Each row is a point. The window is the flat piece filled in between its corners: a triangle in 3 columns, a solid with four corners in 4, and so on. A path goes straight from each point to the next, and from the last back to the first. After which points does the path pass through the window?
(in the rows, 128 means zero)

Window:
[[138 128 109 236]
 [148 133 104  66]
 [ 91 127 106 165]
 [192 138 192 147]]
Path:
(1): [174  71 170 120]
(2): [137 175 145 142]
(3): [104 182 107 123]
(4): [145  95 146 115]
(5): [156  96 136 117]
(6): [164 204 124  76]
(7): [148 175 171 156]
(8): [197  76 142 155]
Through the window after points: 5, 7

Window, 8 rows:
[[101 142 145  62 145 188 200  72]
 [179 106 101  47 134 134 151 152]
 [227  88 157  51  98 176 130 159]
 [117 187 126 120  67  89  93 102]
 [ 74 124 175 146  94  54  67 138]
 [186 135 118  36 155 179  97 109]
 [ 78 181 131  86 153 192 140 168]
 [121 126 125 184  93  93  91 101]]
Path:
(1): [157 118 127  82  97 153  87 143]
(2): [162 148 158  94 128 120 135 155]
(3): [158 132 151  96 123 106 110 107]
(4): [ 87 113 105  93  71 137 117 137]
(5): [ 79  57 109 121 104 162 100  95]
(6): [167 201 130  67 145 107 151 131]
(7): [233 149 131  60 170 125 170 180]
(8): [140 127 117  60 106 184 112 111]
(9): [130 104 108 109 112 179 106 120]
(10): [156 132 143 100 129 106 134 137]
(11): [201 134 175  66 142  93 166 114]
(12): [133 109 104  74 101 187  79 115]
(13): [142 106  81  85 103 177  90 118]
(14): [140 148 223 127 106  47 147 109]
(15): [129 239 161 106 124 122 171  84]
(16): [104  69 123 120 112 148  59 158]
Through the window after points: none

Window (11 x 11):
[[153 111 208 201 199 166 141 135 131  54 140]
 [110 125 200 170 101 156 138 151 149  57 110]
 [190 112 127  65 129  98 147 191 115 103 178]
 [114 143 182  87 101  77 106 118 110 183 123]
 [ 61 179  23 102 191 152 151 104 228 168  30]
 [155 113 120 158  74  55 133 156 161 189 157]
 [195 144 116 210 143 213 118 108 157  53 114]
 [152 173 151 159 175 131 142  98 182  28 109]
 [ 95 128 163 127 130 131 113 113 150 100 188]
 [ 81 163  78  69 117  84 222 110 114 177 119]
 [133 189 156 131 117 109 134 177 136 153 168]]
Path:
(1): [130 148 113 119 151 127 180 107 177 141  98]
(2): [155 133 182 114 139 124 148 118 165 139 110]
(3): [ 88 141  75 148 133 119 119 134 133  99 125]
(4): [137 127 135 174 132 104 110 127 126  45 109]
(5): [126 154 181 121 161 163 158 120 171 143 151]
(6): [142  56 179 134  88 206 140  81 234 114 156]
(7): [113 172 124 146 140 108 144 153 131 109 106]
(8): [ 66 181  77 105 145 110 149 127 137 115 108]
Through the window after points: 4, 6, 8

Window (12 x 12):
[[189  91 134 149 134 134  95 101 187 181 106 225]
 [133 146 170 118 136  87 103 193  95 162 168 107]
 [137 122 155 113 152 144 133 112 166 108 128 221]
 [167  76 166 166 127 160  75  32 165  93 150 144]
 [123 120 213 195 137 153  90  69 131 127 100 229]
 [122  46 114 180 143 121 141  57 165 148 136 197]
 [ 29 205 112 135 127 112  89 111 141 152  22 130]
 [174 248 164 154 168 123 163 136  49 162 170 127]
 [ 46 205  82 133 105  19  81  97 128 118  15 174]
 [151 148 153  91 125 133 121 124  20 155 143 104]
 [152 108 187 149 124 110 148  87 158 131  77 157]
 [139 171 150 130  51 139 135 158  65 142 173  97]]
Path:
(1): [110 151 160 122 129 101  91 107 142 167 132 169]
(2): [116 129 178 116 150 122 115  66 146 184 103 189]
(3): [143 132 121 163 118 129 108 126 129 100 114 169]
(4): [128 127 125 156 140 125 110 131 145 117 106 148]
(5): [147 162 231 100  79  95 129  60  99 196 127 209]
(6): [ 87 163 150 120 132  97 126 107  99 190 143 192]
(7): [148 176 116 174 126 137  74 116 143  61  35 121]
(8): [168 148 161 151 142 134 123 128  41  99  94 142]
(9): [117 136 159 109 123 118 111 115 120 171 149 146]
(10): [103 160 184 127 129  81 127  78 162 169 147 169]
(11): [108 150 122 156 128 124 103 126 129 123  78 169]
(12): [139 108 133 175 134 121 161 133 108  92  72 138]
Through the window after points: 2, 4, 8, 12
